Rows are points. The ring and each string are closed loops that go straight from each point to the next, and from the last back to the first. Before rounding, they use only three directions, however many columns there are. Count how often each string passes through the ring. Passing back the other way cancels.

Ring:
[[ 29 -73  -3]
 [ 60 -30  24]
 [ 30  32  31]
 [-12  54 -16]
 [-29 -11 -59]
 [-11 -63 -33]]
String (31 x 3):
[[ 40   4 -14]
 [ 79   7   2]
 [ 93  -7   1]
 [ 45 -12 -18]
 [ 41 -19  -6]
 [ 71 -24 -30]
 [ 84 -53   7]
 [ 70 -71  44]
 [ 28 -48  41]
 [ 19 -15  -7]
 [ 63 -19 -28]
 [ 97 -31   6]
 [ 93 -24  57]
 [ 32  -8  65]
 [  9  -1  41]
 [  8  16  56]
 [  5  10  22]
 [ 35  25 -16]
 [ 34  63 -15]
 [ -9  82  16]
 [  4  71 -17]
 [-29  84   3]
 [-45  60  21]
 [-18  18   8]
 [-35  59  13]
 [-24  83   4]
 [  7  85 -13]
 [ 17  76  -3]
 [ -6  80  55]
 [ -7  40  62]
 [ 17  11  18]]
Times through: 3
String, 15 rows:
[[  35  -67  -41]
 [  20 -115   12]
 [  12  -70   42]
 [  12  -31   32]
 [  59  -16   58]
 [  70   19   19]
 [  51   15  -18]
 [   4    3   22]
 [  18   -4   -7]
 [  46   -2   -4]
 [  19  -23   31]
 [  52  -75   40]
 [  55  -80  -17]
 [  35  -51  -33]
 [  18  -20  -21]]
Times through: 1

Ring (7 x 4):
[[ 64  64 -22  35]
 [ 51  36  21  33]
 [ 23  -3  36  20]
 [-28 -71  35 -10]
 [-16 -73   6 -28]
 [ 22 -27 -20 -19]
 [ 53  36 -35  13]]
String, 30 rows:
[[  -4   -5    4   24]
 [  14    5   28   30]
 [  46    3   62   21]
 [  41  -15   58    6]
 [  25  -18   25    3]
 [   9  -23   16    4]
 [  15  -34   28   -5]
 [   3  -53   33  -13]
 [  -9  -33    7    3]
 [ -47  -71   12   -7]
 [ -65 -114   19  -32]
 [ -24 -110   21  -51]
 [  14  -51    9  -26]
 [  28  -54    5  -38]
 [  28  -66   -9  -53]
 [  17  -48  -24  -36]
 [ -13  -30  -27   -4]
 [   7  -13  -11    5]
 [  43    3  -10   -2]
 [  87   38  -34   -5]
 [  66   29  -19    5]
 [  35   17  -15   13]
 [  12   17  -23   24]
 [  68   90  -45   48]
 [  93  104  -32   50]
 [  92  103  -21   54]
 [  58   72  -11   49]
 [ 106   94    9   47]
 [  72   45   15   26]
 [  38   14   11   18]]
Times through: 2
String:
[[  62   84  -30   51]
 [ 112  117  -17   56]
 [ 111   95    2   43]
 [ 103   87   12   43]
 [  59   35   13   25]
 [  23    1    6   13]
 [   0    6   13   34]
 [   8   -5   14   20]
 [   1  -13    9   15]
 [ -20  -30   32   20]
 [ -15  -50   55    8]
 [   1  -57   57   -7]
 [   4  -42   29   -5]
 [   2  -22    5    6]
 [ -48  -75   21   -7]
 [ -57 -108   31  -27]
 [ -45 -118   30  -42]
 [   0  -82   22  -40]
 [  10  -72   14  -40]
 [  14  -79    6  -51]
 [  31  -40    0  -29]
 [  10  -26   -7   -7]
 [  -7  -26  -16    0]
 [  10  -19  -32  -10]
 [  33    1  -40   -7]
 [  74   32  -47   -7]
 [  87   45  -35    1]
 [  50   20  -14    8]
 [  23   13  -16   16]
 [  24   33  -27   29]
 [  17   27  -22   30]]
Times through: 4
